Each point is reached from the start by the listed moves, each made once or not at all, plus a little noise. Say if it took an odd or an even number of moves. Then give how often each move was made.

Moves:
(1): [-60  26]
(2): [-40 -50]
Start: [21 -9]
Points:
[ 22 -11] -> even (0, 0)
[-19 -58] -> odd (0, 1)
[-39  17] -> odd (1, 0)

Moves:
(1): [  1  12  -5   6   0   3   4 -10   5]
(2): [  0  -9  -5  -2  -3 -24  -1  12 -14]
(3): [ -5   5   3   9  -4   0   0 -17  -7]
(4): [  1 -12   9  -5  10  -9  17  -7   6]
(5): [16 17  8 -9  1 11 17  4 -9]
(6): [ 14 -22  -1   7  19   6   8   0   0]
(7): [ -2  -1 -21 -13 -21  -4  11  -7  -4]
(8): [ -2   3  12 -26  -4 -12 -16  -7 -12]
(9): [  9   1  10   5 -20  -7  -7   8   3]
Start: [ -2   5 -13  -5  -7   5   1 -10   3]
Points:
[ 30  -3 -20  -7 -36 -12  29 -11 -28] -> even (0, 1, 1, 0, 1, 1, 1, 0, 1)
[-10  23 -26 -28 -35  -9  -1 -52 -14] -> even (1, 0, 1, 0, 0, 0, 1, 1, 0)
[-10  11 -18 -35 -35 -10  -5 -40 -21] -> odd (0, 0, 1, 0, 0, 0, 1, 1, 0)
[ 12   4 -11 -60 -24 -34  29 -15 -30] -> odd (0, 1, 0, 1, 1, 0, 1, 1, 0)
[  3  15  -9  14 -34 -23  -2 -18 -10] -> even (1, 1, 1, 0, 0, 0, 0, 0, 1)
[ 17  23  -1 -38 -49 -38  27 -34 -29] -> even (1, 1, 1, 1, 1, 0, 1, 1, 1)
[ -2  13  -9 -31 -55 -18 -11 -32 -15] -> even (0, 0, 1, 0, 0, 0, 1, 1, 1)

Moves:
(1): [  5  -5  13  -7   1  -5   4   5   0  -2   9 -15  -5  -6   8 -13   4   1
   0   6  -2  -3]
(2): [ -6 -13  14   1 -10   6   1   8 -12 -12   8 -11   6 -16   6  -7 -15 -14
   9  15  -7   6]
(3): [  3   0   6  10  10 -13  -8   4  -6   1   1  -7  -8  13   4   2  -1 -15
  -2  -6  -1   4]
(4): [ -4   2   1   6  -1   4  -1  -2  -8   2  -3  -3 -11   5  -9   2  -2   6
  -2   1  13   2]
(5): [ -4 -17 -37  -8  17   1   6  14  14  14   1   1   7   1  -3  -2   6  -2
  -2   7  10  -8]
(6): [ -5  -2  -2   2  -4  -3  12  11   7  -3   3  -5   1  -6   5 -10  20   2
   1   4   6   1]
(7): [ -6 -13   4  -4 -12   9   0   7   8   2   1   4   8 -11 -11  -2 -11  -8
   7  13  -3   7]
(8): [ -8   2 -15  -9   5   0   0 -10   0   4   6  -1   5  -6   4 -10 -15  -6
  -1  -3 -11   3]
(9): [-10 -13  -2  -8 -10   8   4 -12  -6   3 -16  -5   5   8   4 -13   4  15
   0  -2  -7 -16]
(10): [ 4 -1 -3  6 -4  4 -4  8  4  6  1  0 -7 -2  9  3 10  0  1 -7 -4  2]
(11): [-15  12  -9 -11  21   0   5   3  -5  -6  28   0  -8  -7  11   1   3   8
 -18  -5   5   4]
(12): [ 10   5 -13   2  -3   3  -3  10  -2  -8   8   4   1  -4  -8  -1   3 -10
  -7  -1  -7   0]
(13): [ -6  -2 -12   3   1  -1  -3  10  -3  -3   2   6  -8 -14 -15  -1   3   8
  -6   1  15 -14]
(14): [ 16  -7  -4 -16   3 -16  22  -8  -1  -4  13   5  11  13   6  13  -8 -11
  19 -10 -14 -16]
(15): [  0   5   5   0  -4  -3  -1  -4   7  -5  -5   3   7  -3  -2  -5 -10   1
 -11  -3   6 -13]
(16): [ -5  11   2   9  -4   9   2   8  -5   3  -4  -5   6   5   8   4  13  -4
  -2  -3 -22  10]
(17): [ 6 -7  1  9  2 -1 -6  1 13  4 -6  0 -4  1 -1  3  3  7 -2  6 -4  1]
(18): [  8   0  -4   3   0 -16   1   1  -3  -5 -10   4  -6   2  -3  -6  -5  10
  12  -2  -3   8]
(19): [ -7  -8  -5   3   1 -11 -13  -3 -11  -4  -1  -6   4  -5   2   9 -13   4
  -8  -9   4  -1]
(20): [  4   5 -11   0  11 -13  -8  -4  -9   8   7  -7  -4  19  -8 -18  -3  -1
  16  14   4  14]
Start: [ 16  -4   8 -15   4  -6  -1   3   9  -5   3   2  -7  -2   4  -1  -4   1
   1   8  -1   1]
Points:
[ 10 -34  -7 -32  -8 -25  21  14  -7 -16  22 -28  21  -1  26 -21  -7 -30
   8  -2 -60  -6] -> even (1, 0, 1, 0, 0, 1, 1, 1, 1, 0, 0, 1, 0, 1, 0, 1, 0, 0, 1, 0)
[  1 -28   8 -34  10 -45  30  18 -13 -23  25 -27   0   5  38 -16   2   3
   9  -6 -40  -1] -> even (1, 0, 1, 0, 0, 1, 1, 0, 1, 0, 1, 0, 0, 1, 0, 1, 0, 1, 1, 0)
[ -6   0 -17 -17  20 -11 -10  28 -28 -18  48 -36 -16 -14  25 -59  -7 -15
 -19  13 -33  -1] -> even (1, 1, 1, 0, 0, 0, 0, 1, 1, 1, 1, 1, 1, 0, 1, 1, 0, 0, 0, 1)
[ 16 -45  -7  -1  18 -36 -14  38 -15  -7   7 -36 -27  -9  17 -13 -19  -8
   8  12   9  11] -> even (1, 1, 1, 1, 1, 0, 0, 0, 0, 1, 0, 0, 0, 0, 0, 0, 0, 1, 1, 0)
[ 14 -17 -56  -9  19 -14  -5  50 -16   0  28 -25 -23 -17  -7 -49  -3 -11
  20  35 -16  22] -> odd (1, 1, 0, 1, 1, 0, 0, 1, 0, 1, 0, 1, 1, 0, 0, 1, 0, 1, 0, 1)

Moves:
(1): [  0   1   1  -2  -6  -1  -4  -9   2   2   2   1   0   9 -11  -8   3 -10
  -5  -4  -7   6  -8   0   3]
(2): [ 6  2  3 -1 -1 -5 -2  4  0  2  0 -2 -5  4  0 -3 -5  4  0  0  2  2 -1 11
 -2]
(3): [  9  -4  -7  -7   2  -6  -7  -1   4   5  10   8  -5  -1  -8  -7  -3   7
  -1  -5 -18  -9   5  -2   0]
(4): [-3  4 -8  4  0 -3  1  7 -6 -1  4  8 -2 -4 -1 -2  8  0  6 10 -8 -1  2 -1
  2]
(5): [ 11  -2  -3   2   3   3 -12 -15  -2   8  -5   7   3  -1   0  -2  -5  16
   4  -2   4   4 -11   7  12]
(6): [-1 -7  1 -2  5  4  5  2 -5  6  2 -6  1  5 -2  0  2 12  0 -4  0  5 -3 -4
 -4]
(7): [ -3   1  14  -3  -1   0   5  -5  -4   0   4   4 -11  -6  -3   2  -1  -2
   4   4  -6   0   1   9  -7]
(8): [  7  -4   0  -2  -9   5   6  -2  -5  -5   3  -2   3   2   5   6  -6 -13
  -2   4  -4   5  15   0   2]
(9): [ 2 11  3  0  0 -5 -2  1 -4 -2  1 -5  0 -2 -3 -4 -3 -3  7 -2  5  0 -5 -4
 -5]
(10): [  6   2   3   5   4  -5 -11   8  -3  11   1   7   4   6   7   6  -6  -3
   5  -3  -6  -6  -7  -4  -1]
(11): [ -4  -4 -13   3  -9  -1  -1 -16  16   8   5   8  -5  -8   2  17  -4  -8
   2  10   7   6   5  -3   3]
(12): [  0   4  -9   4   1   8  -7   3  -3 -15   2  11   3  -2  11  -3  -9  -9
  -6  -3   3  13  -9   3  -9]
(13): [-13   2   8   0  -2   2  -9  -3   3   2  11   2   4  -7 -11   0   4   4
  -3  -5   0   4   8   6   4]
(14): [ -3   0   8  -5  -3  -4  -5   3   7 -10   3   0  -5   4  -4  14  -1   7
   3  -3  -1  -1  -9   0   6]
(15): [  5  -3   1  -2   5  -2   5  -3  -2   0   2   1   1   5 -14   1   3  -3
   5  -1   6  -5  -4  -6  -3]
(16): [ -3  -1  15   5   5   3  -1   8   5  -8   3   1 -15   9  10  -2   9  -5
   7  -5  -1  -1   9   1   7]
(17): [-1 -1 -5  0 -4 -5 -2  0  3  4 -9 -2  6  5 -1  1 -1 -5  7 -5  7 -1  1 -2
 10]
(18): [  2  -2  -6  -5   0   7  -7  -1   0   5  -1   5  -3  -2   7   6   2  -6
  -7   2  -3   1 -10  11  -8]
(19): [  0 -18   3   8 -11  -2   3 -10   4   2   8  -2  -3  -6  -6  -9   7   2
  10   3  -7   5   0  -5   3]
(20): [ -3  -7  11 -14   2   0  -9   6  -2   2   6   3   3  -5 -11  -4  -1  -5
  -1  19  -7   6  -3   0   4]
(21): [  7   5   2   4  -4   5   3  -4   5  13   2  15  10   3  -5   2   9   2
   4   4   1   9   0 -10  -3]
(22): [-17  -4   3  -2 -13  11  -5   4  -1  -3  -5 -10   1   8  -2   8  -8   6
   3   2   7  -8  -7   4   3]
(23): [ -6 -12  -2   0  -2  -8  -9 -11   1   2  -2   4   4   6  -5   4   7  10
   3   5   2  -3  -1   2 -12]
(24): [-3  3 -1 -8 -6 -2  4 -6 -4 -2  9 -3  8 -3 13 -3 14  1  7  6 15 -3  6  2
  9]
Start: [ -9  -1   4  -2  -7  -4 -10  14 -13  -1  16  -5  16  12   0  -3  -6   0
 -13   2   0 -11   3  -5 -12]
Points:
[  0   3  18 -10 -25  16  -9  -5 -17  -5  33  24  17  32  11  -1  17 -49
   1   4  12  12   4   3 -11] -> even (1, 0, 0, 0, 0, 0, 1, 1, 0, 0, 0, 1, 0, 0, 1, 1, 1, 1, 0, 0, 1, 0, 0, 1)
[-16 -20  49  -7 -20 -31 -54 -13 -23  20  53  18  11  20 -38 -27  29   2
  42  21   0  -6 -11  13  12] -> odd (1, 1, 0, 1, 1, 0, 1, 0, 1, 1, 0, 0, 1, 0, 1, 1, 1, 0, 1, 1, 0, 0, 1, 1)
[-15 -17   8 -22 -32  12 -48 -17 -27  -4  31   6  11  39  10  -6  -4   0
   8  -5   4  -1 -14  24 -12] -> even (1, 0, 1, 0, 1, 1, 1, 1, 1, 0, 0, 1, 0, 0, 0, 1, 1, 1, 0, 0, 0, 1, 1, 1)
[ -1 -16   1  -5 -26  -8 -29   2  -4 -11  23   6  10  28 -20  -5  -7 -18
  -6  -9   0   9 -36   6 -12] -> even (1, 1, 0, 0, 0, 0, 0, 0, 0, 0, 0, 1, 0, 1, 1, 0, 1, 1, 1, 0, 0, 0, 0, 0)
[ -5 -25  20  -1 -24  17 -29   9   0  -6  59  26   7  18  -4   4   8   2
  -8 -10 -29  20   9  -5 -13] -> even (0, 0, 1, 0, 0, 1, 0, 1, 0, 0, 0, 1, 1, 1, 0, 1, 0, 1, 1, 0, 1, 0, 0, 0)
[ 12 -19  16  18 -20  -1 -42  -1 -29  20  30  38  11  28  13  -1   4   2
  30  10 -11  21 -16   9 -27] -> odd (0, 1, 0, 1, 1, 1, 1, 1, 1, 1, 0, 1, 0, 0, 0, 1, 1, 1, 1, 0, 1, 0, 1, 0)
[-22  -6  40 -41 -19 -15 -52  22 -19  11  59 -10  24  34 -48  -5  -7  15
   6   2  -4 -21 -25  -1   3] -> even (1, 1, 1, 0, 0, 1, 0, 0, 1, 1, 0, 0, 1, 1, 1, 0, 0, 0, 0, 1, 0, 1, 0, 1)
[-33 -29  19 -27 -56  10 -33 -14  -8  15  60 -17  21   6 -20   3   0 -15
  -3  33   9  19  -1  14   0] -> even (1, 1, 0, 0, 0, 1, 0, 1, 1, 0, 1, 0, 1, 0, 0, 0, 0, 1, 1, 1, 0, 1, 0, 1)
[-30  -1  18 -29 -35  -7 -31 -16   5  22  54  36  23   2 -38  23  29 -25
   9  38   5   8  -9   0   8] -> even (1, 0, 0, 1, 0, 0, 1, 0, 0, 0, 1, 0, 1, 1, 1, 0, 1, 1, 0, 1, 1, 0, 0, 1)

Moves:
(1): [  2   4   5   8   0  -2  -5   6 -13  -3  13 -11  -6  18   0   8  -6 -13
  -1  -1 -11  -9   9   1   4 -17]
(2): [ -9   6  16 -22  -9  12   4   0  16   4   7  -5  -1  -8  -2  14 -13   5
   6 -13 -13  -9   3  -1  -4   2]
(3): [  4  -9   0   2 -20  -1   7   4   9  12   1   9  -2  -3  -3   9   8  -3
   0  15   9   9   6 -12  10  -2]
(4): [ 9 -6  5  1 -4  6 -4 -2 -4 -9  1 -5  5 -2  2 -1 -2  6 -4  8 -3  7 -7  5
  0 -5]
(5): [  5 -12   6 -15  22  -4   5 -17  -2   5   4 -15   1  -3  -7   8  -7   8
  -8  -2  -2  -9   8 -10  -5   8]
(6): [ -8   6   9  -2  14   0   3 -10 -21  -7   8  -7 -11  -3 -17  18  -9  -1
  -8 -16  -1  -7 -13   0   5   0]
(7): [ -9  -8   5   2   4   3 -11  10  -6  -8  10   5  -4   1  10   9   3   5
   2   0  -5  -4   5  12  17   3]
(8): [-2 -5  6  1  4 -3 -2 -6  3  2 -2  3  3  3 -4 -2  3  3 10  1 -1 -1  6 -7
 -4  2]
(9): [ -2  -2   1  -2  -1 -11  -3   1  -4   2   4   3  -5   4  -5  -6  -3  -7
  -1   3  -1   4  -3  -4   4   2]
(10): [  3  -6  -6  15   5  -4  -6  -5   4  -6  12   7  -8  14  -1  10 -13  -7
  -3   5   4   4  -3   7  -1   5]
(11): [  7   4  -5   0   5  -2  -2   2   6  -8   2   1   1   4  -7  -5  -2  -3
  -8  -7  -1  -1  -6 -13   7  -5]
(12): [  2  -9  -6   4   9   5   4   6  12 -10 -17  -6  -7  -5   5   4  -6  -6
   3   0  -2  -2   1  -5  12  -3]
(13): [ -1 -11  -7 -11  -3   8  -4   0  11 -10  -4  -4 -13   4 -15   3  -4  14
  -4  11   6  11  -9   1  -2   6]
(14): [  5   7   6   3  -3  -1  -2  -4   2   0  -2  -7 -12  10 -12  -3   2   8
  -8  -8   0  17  -6   6   2   5]
(15): [  5   9   0 -11  -2  -1   0  -5  -2   1   7  -4  -1  -2   2   8   2 -10
   1   2  -1  -9  -8  -2   5 -10]
(16): [ 13   0   3   0  -7   1 -13   6  -1  -2   0   4  -2 -10 -12   1   6   3
  -5  -7  -8   0   1   7  -1  -6]
(17): [-3  5 13  3  6 15  2 17 -4 -5 -8 -4 12 -7 -8 -2  7 -5 -7 -7  2 -1 -9 12
 -6 -8]
(18): [  1  -3  -2  -1 -12  -6  10   2   5   7   2   3 -11   1   6  -3   1   6
   8   2  -1   4  -5   0   1  -6]
(19): [-13   2  -9  -1 -10   0 -19   1 -13   8  11 -10   2   6  15  -8 -12  -6
   4 -14   8   0   4   7  13  -1]
(20): [ -6 -11  -1 -10   0   2   8   0   2   2   3  10  -3   9  -2  -2  -4   2
  -9  -1  -5   1  -4  10  -8  -9]
(21): [-3  1 -4 -3  5 -8 -5  7  3  5  4  2  3  1  4  8  6  1  1 -4 -6  0 -1 -5
 -5  9]
(22): [ -4   9   5   0   8  -1   0   1  -3  13   7  -5  10  -7   5  -4  -2   4
  -3   2   4   7   7  -9 -11  -3]
(23): [  1   2   3  -7  -1  13   4   3   6   7 -10  10   6   0   6  10   3  -5
  12   5 -16 -21 -10   2   4  -1]
(24): [  4 -14  -3  14   5   1  -5  -7  -5  -2   4   4 -10  -3  -9  -3   4 -28
  -2   3  -7  -3  -1 -14   6   3]
Start: [  7 -12   9   8   0 -15   2  -9   6   8  -9   3  -6  -2   4  -2  -2   5
 -10  -2  -6  -2   0   3  -3   5]
Points:
[  7 -40  33  -4  53   1 -13   2 -16 -45   5 -39 -34  11 -38  35 -35   4
 -45 -13 -25 -15 -22   3  34 -16] -> even (1, 0, 0, 1, 1, 1, 1, 0, 1, 0, 1, 1, 1, 0, 0, 0, 1, 0, 0, 0, 0, 0, 0, 0)
[  9 -47  28 -13  17  -8 -21  -9  11 -30  12  -8 -52  11 -58  36 -32 -18
 -31 -27 -60 -14 -24 -19  12 -16] -> odd (1, 1, 0, 1, 0, 1, 0, 1, 1, 0, 1, 1, 1, 0, 0, 1, 0, 0, 0, 1, 1, 0, 0, 1)
[ 12  -5  11  22  -1 -16 -38  20  -7  -2  25  -4 -20  44 -17   7 -19 -14
 -48 -46 -22   8 -13  35   3 -22] -> odd (1, 0, 0, 0, 0, 0, 0, 0, 0, 1, 1, 0, 0, 1, 0, 1, 1, 0, 1, 1, 1, 0, 0, 0)
[ -8 -30  29   2   7  19 -17  14 -19  17   6  10 -16 -24  -3  39  -2 -44
 -20 -20 -29 -32 -21  12  45 -31] -> even (0, 0, 1, 0, 0, 1, 1, 0, 0, 0, 0, 1, 0, 0, 1, 1, 1, 0, 1, 1, 0, 1, 1, 1)
[  1 -40  36 -25 -26 -18  -9   0  14  45  20  -4 -36  -3 -29  13  -6 -10
 -31 -35 -30  11  -8   1   5   3] -> even (0, 1, 1, 0, 1, 0, 0, 0, 1, 0, 0, 0, 0, 1, 0, 1, 1, 1, 1, 1, 1, 0, 0, 1)
[  4 -39   9   3  15 -35 -14 -38 -25  17  24 -12 -31  -1 -26  12 -23 -36
 -32 -20  -1  -8  -6 -42  37  12] -> odd (0, 0, 1, 0, 1, 1, 0, 0, 1, 0, 1, 0, 0, 0, 0, 0, 0, 0, 1, 0, 0, 0, 0, 1)
[  2 -13  35  20  56  -3 -19 -35 -20  14  17 -18 -13  13 -34  20 -29 -29
 -29 -40 -12 -16 -22 -13   9  11] -> odd (0, 0, 0, 0, 1, 1, 0, 1, 0, 1, 1, 0, 0, 1, 0, 0, 1, 0, 1, 0, 0, 1, 1, 1)
[ -3 -32   5   2  -7 -26 -25  16  11  15  11   1 -21  18  17   0 -13   6
 -34  -8  -8  35  -4  -4  38  -5] -> odd (0, 0, 1, 1, 0, 0, 1, 0, 1, 0, 1, 1, 0, 1, 0, 0, 0, 0, 1, 1, 1, 1, 0, 0)
[ -3 -41  49 -54  12  32   0   9  30  -1  -8   2 -11 -15 -26  39  -8  33
 -21 -16 -48 -33 -15  37  -7   1] -> even (0, 1, 0, 0, 1, 0, 1, 0, 0, 0, 0, 0, 1, 0, 0, 1, 1, 0, 0, 1, 0, 0, 1, 0)
[ 34 -10  31   8 -33  -4   6  25  15  17 -18   1 -36   5 -17  28  12 -28
  -6   2 -37 -11 -23  11  33 -40] -> even (1, 0, 1, 0, 0, 0, 0, 0, 1, 0, 0, 1, 0, 1, 1, 1, 1, 1, 0, 0, 0, 0, 1, 0)
[ -6 -23  29  -6  16   3   5   6 -12  -5  19  21 -18  11  10  54  -6  -3
 -19  -9 -38 -29 -54  46  12 -15] -> even (0, 0, 0, 1, 0, 1, 1, 0, 0, 1, 0, 0, 0, 0, 1, 0, 1, 1, 0, 1, 1, 0, 1, 0)
